Each row of a before or after table is a point. One or more steps were done to the points. Then noise was added and the rows were shuffled. The steps act on how far a point lies along the listed directions, d1 being the first. What was done? A step turns or swaps two directions, mirrors them in a line or flattens them onto one, adds a multiple of one to another, or multiplies one. Angles are multiples of 10 degrees, from the lower direction toward the higher: turns from -170 to 170, lines from 10 to 170 but not 90. Use the fewest steps. Two steps may share a direction if one is a turn and the other turns, adds or multiplies; they go together, in the order done. Otherwise the lowest direction goes first.

Directions:
(1): [-35  27]
(2): [-27 -35]
Before:
[[ 36 -21]
 [ -3   1]
 [ 39 -20]
 [ -3 -54]
 [ 29  23]
 [ 27  -1]
 [ 51 -32]
 [  9 -17]
 [-68  19]]
After:
[[ 14 -19]
 [-53   6]
 [ 34 -16]
 [ 47 -32]
 [ -2  -2]
 [ 19   3]
 [ 32 -19]
 [  7  39]
 [ 22 -74]]
Steps: add -0.7 times d2 to d1

Directions:
(1): [42 32 33  0]
(2): [  6  38 -44  23]
Before (14 x 4):
[[  34   15  -14   26]
 [ -15   15  -23   -7]
 [  19   -8   14    5]
 [  32   18   21   16]
 [   2  -10  -41    7]
 [  42   60   -8   20]
 [  29   25   24  -21]
 [  -5  -34    7  -19]
 [  32   -3   38   -3]
 [  61   35    6   17]
 [  -3   12  -24  -12]
 [ -23   24  -39   26]
 [ -69 -111   37  -43]
 [  28   25   54   17]]
After:
[[ 97  89  46  15]
 [-16 -11 -36  23]
 [-19  13 -46  -7]
 [-11  -7  14 -21]
 [ 14 -34  20 -12]
 [  7  13 -45  24]
 [ 31  18   1  -2]
 [-12 -36 -12  13]
 [-25 -33  38 -12]
 [-56 -43 -36   1]
 [-30 -40 -56  14]
 [ -5 -12   5 -29]
 [-31  12 -39  46]
 [  5   0 -19  15]]
Steps: turn d1 and d2 by 140 degrees

Directions:
(1): [-22  42  33  13 -12 -47]
(2): [-27 -37  25  33  46  -4]
(3): [-45  32 -43  -7  29  10]
(4): [-15  16  48 -33   5  45]
Before (11 x 6):
[[-25  -5 -17   1  53  31]
 [-25  51   2 -13 -17   0]
 [ -7  77  53   0 -60 -55]
 [ 43  -4  -1 -38 -31   2]
 [ 44 -22  -5 -18 -11   0]
 [-43  84  74 -29  -8 -14]
 [-22  68 -35   5 -13  -1]
 [ 28 -29   9 -20 -11  -3]
 [-19  31   9 -28 -12  39]
 [ 51 -77  -6  15 -42 -15]
 [ -9  24  -8 -38 -23  21]]
After (11 x 6):
[[ 10  32  -2 -12 -46  -8]
 [ 29  47 -15  -7 -47  12]
 [ 19  80  39  -5 -87 -60]
 [  3  -3  -7 -22  -3  -7]
 [ -7 -38  -6  15  57  25]
 [-15 -14  -7 -10 -10   6]
 [  8  44  43   1 -32 -54]
 [ 29  31 -26 -48 -38  -3]
 [ 21   8 -19 -27  -5   1]
 [ 17  22 -30 -39 -45   7]
 [  9  16 -21 -15 -28  14]]
Steps: flatten d1 and d3 onto the line at 160 degrees; multiply d2 by 1.6; multiply d4 by 0

Directions:
(1): [ 37 -37  40   7 -34  -9  46 -26 -21]
(2): [ 13 -10 -48  11  53 -21  21 -46 -18]
(3): [-22  15  -3  85 -17  11   9 -12  13]
(4): [-69  -7 -12 -17 -33 -35   9 -13 -33]
(5): [-11 -32   6 -11  -7 -18 -21 -43  70]
Before (14 x 9):
[[ 36 -31  35 -32 -22 -11   7   0   9]
 [  0  -9  37 -14 -54  -1  -7 -29  38]
 [-21 -54 -10  13   3 -40  43 -74   8]
 [ 25 -12  25  54 -34  -3  42 -39 -25]
 [-37 -42  -5 -98 -22 -53  -4 -35 -28]
 [ 31 -14 -20 -51  40  -7 -35  -3  53]
 [-41   7  12  -1   8  -6 -15  13  -8]
 [ 21  45  -1 -10   3  27 -23  55 -25]
 [ 37   3  51   3 -21  -1  10   8 -31]
 [ 33 -51  47   5 -25  -2  25 -29  21]
 [  2 -17 -11 -68  27 -31 -17 -27   9]
 [-56  13  25  13 -69  -5   4  59 -49]
 [ 27 -29  15 -29  -5 -22  30 -57 -30]
 [ 12   7 -18  22  57   2   7 -37  33]]
After (14 x 9):
[[ 17 -11  11 -16   1 -12  43 -34 -65]
 [ 19  -8  29  35 -39   4  26 -44   5]
 [ -4   4   3  33  32  11 -17  -4  25]
 [ -1 -31 -52  26  30 -33  41 -92 -32]
 [ 20 -39  46  10 -45   6  43 -14 -37]
 [ 61 -54  24 -28  28  -8  43 -33 -15]
 [ 18  38 -22  98  30  31  -7  25   1]
 [ -7 -22  24  22 -38 -23  34 -14 -34]
 [-50  45 -26  19 -12  -3 -36  34 -11]
 [-25 -17 -18 -19  12 -42   9 -60  -4]
 [  0 -10  27 -73  -1  -9   0  -9  15]
 [ 61   9  37   3  -8  32  10  17 -37]
 [-52 -37 -17 -33 -31 -44  -4 -30  13]
 [ -4  21  22  24 -18  -3   6  16 -57]]
Steps: turn d1 and d5 by -40 degrees; turn d3 and d4 by -120 degrees; turn d2 and d3 by -70 degrees

Directions:
(1): [ 31   8  23  20 -19  -6 -28 -27  53  27 -65 -10]
(2): [ -4  59 -22 -71  -8  25   9  13  33 -22 -15  -3]
(3): [ 11   4 -56  33  42 -18  30  42   0  -9 -50   8]
(4): [  7  50  19  36  10  58  47 -13 -16  39   7   1]
Before:
[[  3 103 -43 -33   2  59  48  21  18   4 -10 -21]
 [ -5  80 -32 -20   9  62  41   6   4   4 -16  -2]
 [-35  -6 -15 -65  -6 -13  -7  23 -11 -39  47 -19]
 [-20  79 -25   3  28  37  75  27   3  11 -16   3]
 [ -6  51 -62  -9  40  46  58  45  -4  -5 -23  16]
 [-21 -43  32   6 -19 -42 -39 -37 -36   8  25  -4]
 [-25 -29  23 -46 -29  -1 -15 -15 -12 -15  74 -16]
 [ 19 -33  15 -30 -23 -31 -37 -27  59 -23  -5 -35]]
After:
[[-17 -26  39 -29 -42 -50 -54 -28  42  -6  -6 -16]
 [ -6 -25  44 -36 -42   2 -59 -39  23   8  21  -4]
 [ -5 -25  -3 -18 -27 -21 -55 -23  26 -10 -17 -10]
 [-23  18 -31   6  29  -8  33  13 -43  -7  -4   8]
 [-32  -3 -11 -15  16   1  26  20 -41 -20  64 -15]
 [  5 -19  -2 -17 -36 -32 -50 -12  29  -3 -10 -28]
 [ 19  30 -18  39  40  31  71   9   3   6  -2 -15]
 [-21 -12 -51  -7  32 -15  42  44 -34 -32  42  -5]]
Steps: turn d1 and d3 by 150 degrees; turn d1 and d4 by -150 degrees; multiply d2 by 0
